Each row of a before or after table is a point. The points were changed in one or more steps. Then noise was added and the rows were shuffled. The steps act on columns, c1 being the first. What was done? A step turns or swaps two columns, mirrors them in a line or flattens them onto one, adds a multiple of one to another, or multiplies or shifts one. Angles are multiples of 10 degrees, from the lower column toward the higher: turns from -170 to 170, lines from 10 to 170 but not 90. Use the fewest steps. Two steps may share a column if one is a turn and the other turns, adds or multiplies; they go together, in the order done. Otherwise the lowest column goes first.

Before (14 x 2)
-3 -19

-38 -2

10 60

-5 29

29 -28

34 16

26 31

-4 2

-13 -12

11 -14

13 -5

8 11

37 -8

-8 30
After (14 x 2)
17 -25

-15 -1

-39 -5

-14 -37

-3 18

5 0

-28 -26

11 -59

-16 9

-4 -15

-38 16

15 -26

34 15

8 17
Steps: turn c1 and c2 by -160 degrees

Before (12 x 8)
-15 -10 -5 10 16 11 12 -17

-7 2 9 3 -8 -8 1 -4

-23 6 -15 -8 11 5 4 8

-3 -10 4 3 -6 2 5 12

0 3 -10 13 16 -15 10 8

-6 4 -11 -9 12 11 -13 1

-1 -2 1 -23 8 -24 12 8

-6 3 6 10 -9 15 7 -35

3 -8 4 6 16 11 9 8

3 -1 8 4 -6 12 12 3

-2 -5 -16 -6 6 14 -18 -2

-5 -2 10 -13 6 0 -5 9
After (12 x 8)
59 -2 1 -23 8 -60 12 10

55 -2 10 -13 6 0 -5 11

63 -8 4 6 16 27 9 14

37 6 -15 -8 11 12 4 4

57 -10 4 3 -6 5 5 19

54 4 -11 -9 12 27 -13 -1

54 3 6 10 -9 37 7 -37

45 -10 -5 10 16 27 12 -10

63 -1 8 4 -6 30 12 3

58 -5 -16 -6 6 35 -18 1

60 3 -10 13 16 -38 10 6

53 2 9 3 -8 -20 1 -5
Steps: shift c1 by 60; add -0.7 times c2 to c8; multiply c6 by 2.5

Before (10 x 12)
-26 10 10 -21 15 16 12 7 -11 -17 19 1

-44 -5 3 -5 15 -8 1 -21 -12 6 -21 23

17 17 1 -5 -19 -23 -5 9 18 26 -28 9

-11 -33 -7 1 -16 10 1 31 -23 -6 2 -11

34 -15 -1 17 -9 -9 -9 -60 2 -20 14 33

-10 9 -17 -11 -1 4 44 -31 -12 -45 18 25

-10 11 -13 -39 3 2 -2 -31 -14 22 -17 1

8 -17 -2 20 -24 28 22 28 6 -5 -12 -25

-3 -13 20 -24 -6 -34 18 20 25 -15 2 -32

-3 6 18 -3 -24 -5 -5 -15 -13 -28 8 -8
After (10 x 12)
16 8 2 3 25 4 -5 10 19 26 -28 -23

-25 -10 10 -26 5 -8 12 7 -12 -17 20 13

-44 -8 2 -8 -11 -17 3 -22 -13 8 -21 -20

-3 18 18 4 18 10 -5 -15 -15 -31 5 1

-2 19 20 -20 -4 46 17 19 26 -17 2 -13

-10 -2 -18 -12 10 -24 43 -29 -12 -45 18 -9

9 21 -3 25 -6 7 22 27 5 -5 -12 36

-10 29 -7 6 -20 5 1 30 -23 -4 4 16

-9 6 -13 -38 15 -2 0 -32 -13 20 -18 2

33 8 -1 20 -11 -23 -8 -61 2 -20 14 -22
Steps: turn c4 and c5 by 20 degrees; turn c2 and c5 by 120 degrees; turn c6 and c12 by 120 degrees

Before (12 x 20)
3 -33 -20 31 -19 -10 10 11 8 13 39 4 -22 -24 -13 -9 8 -1 -10 16

-27 -1 -12 24 -1 -6 -9 14 -30 19 20 25 -15 10 -7 -18 -34 4 17 -2

6 -30 -13 25 -42 32 1 -16 9 -38 37 -2 -25 30 46 -36 20 19 -42 -2

13 -35 -3 -11 4 45 16 3 -24 -30 -4 -5 -10 5 4 -50 -1 -14 -28 5

-48 -43 27 21 29 11 13 16 11 -28 -10 35 0 14 24 22 6 6 16 3

-16 -10 -18 -22 -33 21 14 -4 32 7 35 2 -45 -29 38 -43 -7 1 1 -24

-48 22 6 -29 9 35 22 -20 -9 -17 34 49 7 1 36 2 -17 -33 -23 31

12 12 -30 -10 7 -12 11 -6 -5 7 -33 6 -32 -26 -7 -8 29 -33 -17 41

-49 -26 26 -26 0 21 41 -23 -9 2 36 9 -8 26 -17 1 31 16 -20 2

-6 16 20 5 -12 39 39 17 -20 -21 -16 -5 -5 13 9 -27 -24 -9 -27 -17

19 -11 -2 -4 -2 -22 -12 6 -32 11 26 51 -33 3 21 -36 -36 -27 14 16

-47 9 -13 12 -14 11 40 23 -4 13 -11 -10 -60 -24 16 20 8 32 -24 3
After (12 x 20)
12 -35 19 -10 -41 45 -9 4 -10 -32 -5 -4 -11 5 4 -31 0 -16 -28 4

-48 -43 48 21 -10 9 9 16 3 -28 -11 36 -1 14 24 35 5 6 15 2

-46 8 5 11 2 11 -40 22 -3 12 -13 -11 -60 -23 16 23 9 32 -23 6

12 12 -10 -8 -15 -12 -3 -5 -3 6 -31 6 -32 -26 -9 1 30 -32 -16 41

-14 -12 2 -21 -16 20 -31 -5 13 7 35 3 -44 -28 38 -45 -6 0 2 -24

3 -33 1 30 0 -9 -19 10 5 11 39 5 -21 -23 -14 -13 10 -1 -9 15

-28 -1 8 23 -7 -8 6 15 -12 20 20 24 -15 10 -6 -17 -35 1 15 -2

-49 -27 45 -24 -21 21 -32 -23 -2 3 36 8 -8 25 -17 17 31 15 -20 2

6 -29 7 26 2 32 -30 -16 4 -38 37 0 -24 29 47 -48 21 18 -43 -2

19 -11 19 -3 -16 -21 10 6 -11 12 24 51 -33 3 22 -33 -35 -27 14 18

-48 21 27 -31 -15 36 -12 -19 -5 -17 34 49 8 1 35 17 -14 -32 -23 31

-6 17 39 5 -30 39 -38 17 -8 -20 -15 -4 -4 12 7 -12 -24 -10 -27 -18
Steps: shift c3 by 20; turn c5 and c7 by 140 degrees; turn c5 and c16 by -40 degrees; multiply c9 by 0.4

Before (11 x 48)
3 13 -14 22 -22 -30 -7 -33 16 -31 -26 -12 -1 -3 6 11 -20 -21 -51 -21 4
 32 -14 27 -9 -11 -10 11 13 40 34 -8 -28 -6 -23 -16 -22 1 0 2 15 -26 -10
 22 -14 27 -4 25

5 -10 -5 27 9 -14 -4 27 2 -25 21 -32 -13 -21 22 1 25 -7 -6 -26 33 12 3 3
 -9 -10 -5 -4 11 40 6 1 17 -20 -15 2 9 -12 5 10 3 25 -40 13 18 26 -13 9

12 29 3 8 -12 1 4 22 -17 5 -24 -33 -8 -9 6 11 -21 -10 3 -27 -26 -24 22
 12 -4 33 -5 12 -4 -5 31 -10 9 0 -21 -9 -11 -22 -6 -22 -46 17 11 19 -17
 8 9 16

27 -11 -2 -7 12 6 8 -2 17 8 -5 -2 -1 5 18 -25 -5 6 -10 2 -20 12 -6 11 12
 20 3 -8 4 19 4 2 24 2 24 -2 22 -10 -26 11 -16 42 -23 18 -9 13 1 -8

-6 -16 6 -19 -28 21 14 -16 14 17 12 -10 -27 -3 -17 -1 16 -40 -13 1 -2
 -18 9 -16 -27 16 25 -31 -15 -12 1 16 8 -24 17 -13 -14 -27 -8 -1 -3 34 2
 17 6 -3 -22 -15

5 8 23 -7 5 -1 28 -27 6 -6 9 -16 6 -33 -27 -11 -10 12 -24 -2 -1 11 4 0
 -6 23 4 -15 4 10 41 -6 12 -31 -6 0 -17 -29 16 -12 17 41 -6 -3 -11 -25
 -1 5

-19 15 4 42 17 -20 -5 -29 -20 -6 3 -24 -7 -1 7 26 15 -2 13 -3 1 2 -12
 -11 10 6 -16 0 0 13 4 -20 -1 -8 7 -12 -14 21 -13 -18 -11 7 -8 10 -9 12
 -10 6

18 -8 25 4 0 24 -17 13 5 -2 0 -4 21 16 6 25 10 -14 7 -11 -4 9 -3 -2 -12
 -1 -4 -21 21 25 25 15 7 0 20 3 3 10 -4 -10 -3 1 8 -6 -6 -9 19 -18

-10 6 -2 11 5 -7 4 1 34 -3 3 7 4 -3 8 5 -4 -24 -8 -3 0 -21 0 4 -9 24 -36
 -9 4 9 18 19 32 -24 -2 -6 -38 -50 19 14 0 -19 10 11 -2 16 -21 5

8 -2 -5 8 8 13 -2 3 -19 8 1 9 -12 -1 29 6 21 -14 7 -11 -10 -12 11 7 -10
 -4 -19 24 1 -5 13 27 1 -24 -4 -19 -17 -13 -12 3 -28 9 14 30 6 21 -1 6

0 -15 23 2 -1 0 -1 -24 11 -3 0 -23 -6 -9 -2 12 -16 2 -9 14 -10 10 9 6 5
 5 12 -1 25 2 -24 -6 6 14 21 -8 -6 14 2 -8 32 -7 -14 29 -27 10 6 4
After (11 x 48)
3 -47 17 -7 5 -1 27 -27 6 -7 9 -16 6 -32 -28 -12 28 12 -24 -2 0 10 -14 0
 -6 22 3 -15 4 11 41 -6 12 -32 -6 -1 -17 -28 16 -12 17 42 -5 -3 -10 -26
 0 4

12 -10 18 9 -12 2 4 20 -17 3 -24 -34 -8 -10 5 13 -18 -11 2 -27 -25 -24
 11 11 -3 32 -5 12 -3 -5 31 -9 8 0 -21 -9 -12 -22 -5 -24 -47 16 11 20
 -17 9 10 15

5 -22 -2 25 9 -15 -4 27 4 -26 21 -32 -14 -20 22 1 51 -7 -6 -26 33 13 6 3
 -9 -9 -5 -4 11 41 5 3 17 -19 -14 1 9 -12 4 10 4 25 -37 11 17 25 -13 10

27 -60 -7 -7 12 6 8 0 17 8 -4 -1 -2 5 18 -25 44 6 -9 1 -19 13 -3 12 11
 20 3 -6 5 19 3 2 22 2 24 -1 23 -9 -26 11 -17 42 -21 18 -10 13 2 -7

-6 -42 11 -19 -28 22 14 -16 13 18 12 -11 -27 -4 -17 -1 56 -41 -12 1 -2
 -18 0 -15 -27 17 25 -32 -14 -10 -1 15 8 -24 16 -13 -14 -26 -9 0 -2 35 1
 18 7 -2 -21 -14

-10 25 -2 11 4 -5 4 0 35 -2 3 7 4 -3 8 6 -25 -24 -7 -3 1 -21 1 5 -9 25
 -36 -10 5 10 20 19 31 -25 -2 -5 -38 -49 19 14 -1 -20 10 12 -1 15 -21 6

7 1 7 9 9 14 -3 2 -18 9 1 8 -11 0 28 7 26 -15 8 -12 -8 -12 12 7 -10 -6
 -17 22 1 -6 14 28 1 -23 -3 -19 -17 -13 -11 2 -28 8 14 32 7 23 -1 4

18 -1 13 4 -1 24 -17 13 6 -1 0 -3 20 15 6 24 13 -13 8 -10 -5 9 -21 -1
 -13 0 -2 -22 21 27 26 15 6 0 20 3 5 10 -6 -10 -3 1 9 -7 -5 -8 20 -17

1 -15 21 0 -2 0 -1 -25 9 -4 0 -22 -5 -10 -3 12 -10 1 -9 14 -10 11 -13 5
 5 4 12 -1 27 0 -25 -5 4 14 21 -9 -6 14 2 -8 32 -8 -14 28 -27 9 6 4

3 27 -19 21 -23 -30 -6 -33 16 -32 -25 -11 -2 -4 7 11 -49 -23 -50 -21 5
 32 5 27 -9 -12 -8 11 13 40 32 -8 -28 -6 -21 -15 -21 2 -1 3 14 -28 -9 22
 -13 27 -5 24

-19 13 -6 40 18 -19 -6 -29 -19 -5 2 -23 -6 0 8 27 9 -2 12 -3 0 5 -10 -11
 9 7 -15 -1 -1 14 3 -20 -3 -6 7 -12 -14 21 -12 -19 -10 7 -8 9 -8 11 -10
 6
Steps: add -1.5 times c42 to c2; turn c2 and c17 by -40 degrees; turn c3 and c23 by -50 degrees

Before (10 x 64)
5 -12 50 14 -9 -46 3 -4 8 -5 11 16 -1 -23 7 22 12 1 -3 -4 -16 28 0 -26
 -23 -3 1 -10 -5 -28 11 7 13 25 2 -33 26 -4 -20 38 -38 13 22 -10 0 -14
 -59 -28 -8 1 16 -9 -17 -17 7 19 13 14 20 16 27 12 -3 -20

1 -40 37 8 14 -17 -11 15 -13 -13 40 5 5 -42 32 -13 6 -13 -2 -18 21 -9 26
 1 -7 -18 -17 2 -12 -15 7 -4 -10 -7 35 17 23 20 6 13 -9 14 -5 -6 13 -30
 -46 9 -10 6 10 31 -4 -2 -4 -6 9 -6 26 8 -29 1 -22 9

-9 25 8 -11 -14 3 0 -5 17 9 11 -4 8 -5 33 -8 -5 -25 25 -3 26 8 -15 -10
 -14 -19 -8 10 13 -25 7 -18 1 -19 1 24 0 14 17 -44 38 -24 -4 13 -19 -14
 29 -2 1 -28 0 -27 -4 16 10 20 13 16 3 1 13 -12 -30 -7

60 -35 38 -12 14 0 2 -4 -11 33 5 19 17 39 13 4 7 5 -17 2 -33 3 11 37 -5
 -39 -3 15 12 15 -7 3 -3 -1 2 7 24 -1 13 7 21 -3 17 -20 -1 -2 -9 -12 9
 -5 -3 22 8 16 1 -3 -4 -22 8 8 6 21 -1 2

22 6 -1 -1 -14 2 -19 31 4 7 5 -10 -9 -9 9 3 30 33 -17 13 11 6 14 38 -33
 20 -15 -30 10 14 -1 -10 -5 22 14 3 15 9 5 9 1 -22 -21 -20 -38 -15 -13
 17 9 -7 -12 -5 -16 -24 -10 39 -5 6 0 47 -15 10 6 -18

10 29 20 21 14 -11 14 21 14 0 23 -7 -18 7 10 17 -12 -3 0 -6 1 2 9 -16 -1
 12 13 -13 8 14 18 -18 -14 -10 15 -5 27 5 -7 25 -4 19 -18 35 25 -13 26
 14 10 -6 -20 -2 20 15 -12 23 18 18 -9 9 -46 -30 10 3

5 -14 3 29 -20 -4 5 10 -7 -22 -14 20 2 -26 -11 20 27 17 -3 -23 7 17 10
 17 -20 0 -13 0 5 -17 25 -12 18 -29 19 -15 33 -4 25 11 3 -1 20 1 -23 5
 -3 -15 -17 -25 6 -5 -35 -5 -31 -31 -15 -4 -33 2 16 -11 -17 -25

19 -13 31 -16 10 10 -8 7 -3 11 38 -9 -21 -28 18 -8 10 -5 13 28 -17 22
 -10 -11 -16 1 -11 -8 7 -1 38 -23 12 7 -28 -16 16 1 -29 43 15 -41 0 -11
 25 25 1 8 -5 -27 27 0 -14 6 -18 -8 17 -21 7 29 18 -5 -13 4

15 -22 17 0 17 -37 12 3 12 10 -12 3 6 1 27 -9 31 11 18 13 25 16 -9 -9 1
 -11 8 -4 -22 -2 3 -5 22 -9 -10 41 17 -5 24 14 -2 -6 -7 -4 -41 17 -18 7
 13 -1 -1 -8 17 1 15 -17 -12 10 -27 -10 -28 -14 13 12

33 21 47 7 -20 -9 9 11 -14 -11 13 9 32 -36 7 18 9 18 -31 -1 -11 3 3 -13
 -6 -10 -9 -12 -6 -21 -2 -29 -31 2 -15 -20 -32 -9 0 28 -23 12 5 -18 -6
 -2 -15 6 -6 -19 12 10 0 -8 -19 8 21 8 -5 -18 4 8 19 19
After (10 x 64)
15 -22 17 0 17 -36 12 3 12 10 -12 3 6 0 28 -9 32 12 18 13 25 17 -9 -9 0
 -11 8 -5 -22 -2 9 -5 22 -9 -10 41 18 -5 24 15 -1 -6 -37 -4 -41 17 -16
 -6 12 -1 4 -8 12 1 14 -17 -11 10 -27 -10 -28 -14 13 14

22 6 0 -2 -14 2 -19 31 4 7 4 -10 -8 -9 9 3 31 33 -17 12 12 6 14 38 -33
 20 -15 -30 11 14 -8 -10 -5 22 14 4 15 8 5 9 2 -21 -51 -20 -38 -15 -13
 -12 9 -7 17 -5 -10 -24 -10 39 -5 7 0 46 -15 10 7 -17

60 -34 38 -11 14 0 3 -3 -12 34 6 19 17 39 13 4 7 4 -17 2 -33 3 11 37 -4
 -38 -3 15 11 15 1 3 -2 -1 2 6 24 0 14 7 21 -3 -13 -20 -1 -2 -9 12 9 -5
 -2 21 1 16 2 -3 -4 -22 8 8 6 21 0 2

9 29 20 20 14 -12 14 20 14 0 23 -7 -17 7 11 17 -11 -4 0 -6 1 2 9 -15 -1
 12 13 -12 7 14 18 -18 -14 -10 14 -5 27 5 -6 24 -4 19 -48 35 25 -12 26
 -6 10 -6 24 -2 20 15 -12 23 18 18 -9 9 -46 -31 11 3

33 22 47 7 -20 -9 10 11 -14 -12 13 8 33 -36 6 18 9 18 -31 -1 -12 3 3 -13
 -6 -10 -9 -12 -6 -21 0 -29 -31 2 -15 -20 -32 -9 0 29 -23 13 -25 -18 -6
 -2 -15 -9 -5 -19 -9 10 -1 -8 -19 8 21 8 -5 -17 3 8 19 19

1 -40 37 8 14 -16 -11 15 -13 -13 40 5 6 -42 32 -14 7 -13 -3 -19 21 -9 26
 1 -7 -18 -17 2 -13 -15 1 -4 -9 -7 35 16 23 21 6 13 -9 14 -34 -7 13 -29
 -46 -13 -10 6 -7 31 1 -2 -3 -5 8 -6 26 7 -29 0 -23 8

4 -12 50 14 -9 -46 4 -4 9 -5 11 17 -1 -23 7 22 12 1 -3 -4 -16 28 0 -26
 -23 -3 2 -10 -5 -29 -4 7 13 25 2 -32 26 -4 -20 38 -38 13 -8 -10 1 -14
 -59 21 -9 2 -24 -9 -5 -17 7 19 13 14 20 15 27 12 -3 -20

5 -14 3 30 -20 -5 6 10 -6 -21 -14 20 2 -26 -12 20 27 18 -2 -23 7 18 10
 17 -21 0 -13 0 5 -17 -7 -13 17 -30 19 -15 33 -4 25 11 3 -1 -11 1 -23 5
 -3 12 -17 -25 -11 -5 -8 -4 -32 -32 -14 -3 -34 2 16 -11 -17 -26

18 -12 32 -16 9 10 -8 7 -3 11 38 -9 -22 -29 17 -8 11 -5 13 28 -17 22 -10
 -12 -15 1 -11 -8 7 -2 9 -23 12 8 -28 -16 16 2 -28 42 15 -41 -30 -11 25
 24 0 -17 -5 -27 -22 0 11 6 -18 -8 16 -21 7 29 18 -4 -14 3

-9 25 8 -11 -13 3 1 -5 17 9 10 -4 8 -6 33 -8 -4 -25 25 -3 26 8 -15 -10
 -14 -19 -8 10 14 -25 1 -18 1 -20 2 23 0 13 16 -44 37 -24 -34 13 -20 -14
 28 1 1 -28 -2 -27 1 16 10 20 12 16 3 1 12 -11 -30 -6
Steps: flatten c31 and c53 onto the line at 50 degrees; shift c43 by -30; turn c48 and c51 by 160 degrees

Before (11 x 64)
9 -2 -7 0 -2 -1 0 12 -3 -11 2 11 -9 -9 4 5 5 -22 -5 -1 -6 -8 15 -2 -2 7
 13 9 -6 15 -11 -7 1 -5 7 -7 11 -16 4 -4 -5 1 10 3 -13 7 8 9 -7 14 3 1 4
 -3 1 4 -12 8 6 3 -13 12 -8 3

-10 -3 -10 -11 -12 -7 9 -5 9 8 1 -14 1 7 12 -3 -3 7 6 3 7 2 1 -1 -4 -1
 -5 -6 8 0 4 7 12 11 -9 1 -1 11 -12 17 -20 -7 3 13 0 6 -6 -12 -11 -13
 -13 9 0 6 9 -1 8 0 -13 -24 8 16 -2 -16

-14 -6 -4 7 -9 5 23 -2 9 6 5 -8 -10 6 17 9 -2 8 5 -1 6 -1 -8 12 4 6 -1 1
 10 -7 10 3 2 5 -4 6 -4 3 -8 10 -16 -2 -1 14 -1 -9 -5 -24 -8 -2 5 11 8 5
 7 -13 1 -4 -7 -17 12 21 13 2

2 -8 2 -6 -8 -1 -12 4 -2 -1 0 15 -7 -16 1 17 7 -4 -2 -3 3 5 16 -15 4 3 1
 11 -5 -4 -3 3 4 0 -4 -1 -5 -15 1 -8 -7 -1 6 -2 6 -3 7 14 2 2 1 -9 -12
 -2 -11 10 -7 8 3 5 -8 0 -1 4

-5 -11 -4 -3 -9 -9 -7 0 -8 -11 3 7 -2 -14 -9 11 15 -17 2 -13 3 -16 12 -3
 -3 11 5 9 -12 8 -1 -8 -2 -4 10 -5 6 -16 3 -4 6 -3 5 -4 -4 3 -4 6 1 11 6
 -6 6 5 -7 15 -15 3 -11 9 -15 -6 -7 1

-15 -7 -6 -6 -14 12 11 -2 5 6 13 -13 -12 9 -1 4 -7 3 3 -2 -7 -1 -13 -8
 -10 6 -3 1 12 10 13 -4 -3 14 11 7 2 -1 -14 5 -11 -5 -8 13 -4 -2 2 -15
 -7 -5 1 6 -5 -4 5 4 -7 2 2 -21 13 12 -2 -4

-8 0 -21 -13 9 2 17 9 5 15 -8 7 -9 -12 -11 -1 -6 -29 -27 13 -3 -17 -10 7
 -22 1 7 -8 -4 -5 21 13 -1 -25 1 18 10 9 9 -1 3 -6 -5 -23 -5 -11 -8 -17
 17 -8 7 -19 -5 -9 -11 4 -14 -1 -11 -9 -2 11 -19 -20

-4 -4 -4 -8 0 -14 -2 16 1 -12 -6 19 -6 -24 -4 9 7 -9 -2 -8 3 -5 12 -9 -4
 8 -12 6 -13 9 -4 -4 2 -9 -6 -2 2 -7 10 -7 -1 -4 3 0 -8 3 0 23 -9 16 4
 -4 8 -2 -9 1 -18 0 12 4 -11 -9 -5 2

1 -8 9 2 -3 -2 -2 9 -5 -8 -5 12 -5 -17 -1 5 2 -7 -6 -1 5 1 1 -5 20 14 -6
 0 -6 5 -4 4 -6 -2 -2 1 10 -16 0 0 4 -3 7 -3 -18 7 4 7 -3 5 -2 -3 6 7 -3
 7 -8 11 4 9 -13 -8 -4 -14

-13 -13 -3 -1 -5 -5 19 -4 0 16 4 -23 -1 18 16 6 -4 7 6 2 10 2 2 7 1 -5 4
 -3 7 13 13 11 -11 17 2 3 3 -10 2 10 -14 -4 -14 6 -4 4 -4 -10 -16 0 -2 6
 7 5 6 -3 0 -6 -2 -16 17 24 -1 -7

8 -11 -11 2 -1 -4 -7 -1 -6 -7 -5 23 -9 -11 0 -2 13 -8 -1 -5 0 -9 3 -8 2
 -5 2 -1 -9 8 -3 -9 -5 3 5 6 -1 -11 9 -8 4 -7 8 -1 -9 -4 -10 15 2 14 5
 -6 -1 -6 2 11 -11 5 6 8 -13 -1 -5 -9
After (11 x 64)
-4 -4 -5 -8 0 -14 -2 16 1 -12 -6 18 -7 -59 -4 9 7 -9 -2 -9 3 -5 11 -9 -4
 9 -12 6 14 9 -4 -4 2 -9 -6 -3 8 -3 7 -7 -2 -4 3 0 -8 3 0 24 -9 32 4 -4
 9 -2 -10 1 18 -1 11 4 -11 -9 -5 2

-15 -7 -5 -6 -15 11 11 -2 4 5 14 -14 -12 23 -1 4 -7 3 2 -2 -7 -1 -13 -8
 -10 6 -3 1 -8 11 13 -4 -4 14 11 6 -13 -10 -5 6 -11 -4 -8 13 -3 -2 3 -14
 -6 -10 1 5 -4 -4 6 4 3 2 3 -21 14 12 -3 -4

8 -12 -11 2 -1 -4 -7 -1 -5 -6 -5 23 -9 -27 0 -2 13 -8 -2 -5 0 -9 4 -8 3
 -5 2 0 14 8 -2 -9 -6 2 5 6 8 -6 3 -8 3 -7 8 -1 -9 -3 -10 14 2 29 4 -5
 -2 -6 2 10 9 5 6 7 -13 -1 -6 -9

-6 -11 -5 -4 -10 -9 -6 -1 -8 -10 4 7 -3 -35 -10 10 15 -17 2 -13 3 -16 12
 -3 -3 11 6 9 20 8 -3 -8 -2 -4 10 -4 -1 -9 6 -4 7 -3 6 -4 -4 3 -4 7 0 22
 6 -6 6 6 -6 16 13 3 -11 9 -16 -6 -6 1

1 -9 2 -6 -9 -1 -12 4 -3 -2 -1 16 -8 -40 1 17 6 -4 -2 -4 3 4 17 -16 3 3
 1 11 14 -4 -3 3 4 0 -4 -2 3 -11 -3 -8 -8 -1 6 -3 6 -3 7 14 1 4 0 -10
 -12 -2 -11 10 4 9 3 4 -8 0 -1 5

-13 -13 -4 -1 -4 -5 19 -5 0 15 4 -23 -2 45 16 6 -4 7 6 2 11 2 2 7 3 -5 4
 -3 1 12 14 11 -10 18 2 3 0 -11 3 11 -14 -3 -14 6 -4 4 -4 -11 -16 0 -3 6
 7 4 7 -3 -4 -6 -2 -15 17 24 -1 -7

9 -1 -7 1 -3 -1 0 12 -3 -11 2 11 -9 -23 3 5 6 -22 -6 -1 -7 -8 15 -2 -2 7
 13 10 15 15 -12 -7 1 -5 7 -8 -2 -11 12 -4 -5 1 9 4 -12 6 9 9 -6 28 3 1
 3 -2 1 4 7 9 6 3 -13 12 -8 3

-8 1 -21 -13 8 2 17 9 5 15 -9 7 -9 -30 -11 -1 -6 -29 -26 13 -5 -16 -9 8
 -21 1 7 -8 -3 -4 21 13 -1 -25 1 18 2 4 13 0 3 -6 -5 -22 -5 -11 -9 -17
 18 -15 7 -19 -4 -9 -11 4 17 -1 -11 -9 -2 11 -19 -19

2 -8 8 2 -2 -2 -2 8 -5 -9 -5 12 -5 -42 -2 5 2 -7 -6 -1 5 1 0 -5 20 14 -6
 0 14 6 -5 4 -6 -2 -2 1 -4 -10 9 -1 4 -3 6 -3 -18 7 4 7 -3 10 -2 -2 6 8
 -3 8 5 11 4 9 -13 -8 -4 -15

-14 -7 -5 7 -10 6 24 -1 9 6 5 -8 -10 14 18 9 -2 8 5 -1 5 -1 -8 12 4 6 -1
 0 -10 -6 10 3 2 5 -5 6 -4 -4 -8 9 -16 -2 0 15 0 -8 -4 -24 -7 -4 5 11 9
 5 6 -13 -2 -3 -6 -17 12 21 13 2

-11 -3 -10 -12 -12 -8 9 -4 9 8 1 -14 1 17 12 -2 -3 5 6 2 6 3 1 -1 -4 -1
 -7 -6 -13 0 5 7 13 11 -9 2 -10 6 -7 17 -19 -7 3 14 0 7 -6 -12 -11 -26
 -14 10 -1 6 9 -1 -6 0 -13 -24 8 16 -2 -16
Steps: multiply c14 by 2.5; turn c29 and c38 by 140 degrees; turn c38 and c57 by -160 degrees; mirror c37 and c39 in the line at 60 degrees; multiply c50 by 2
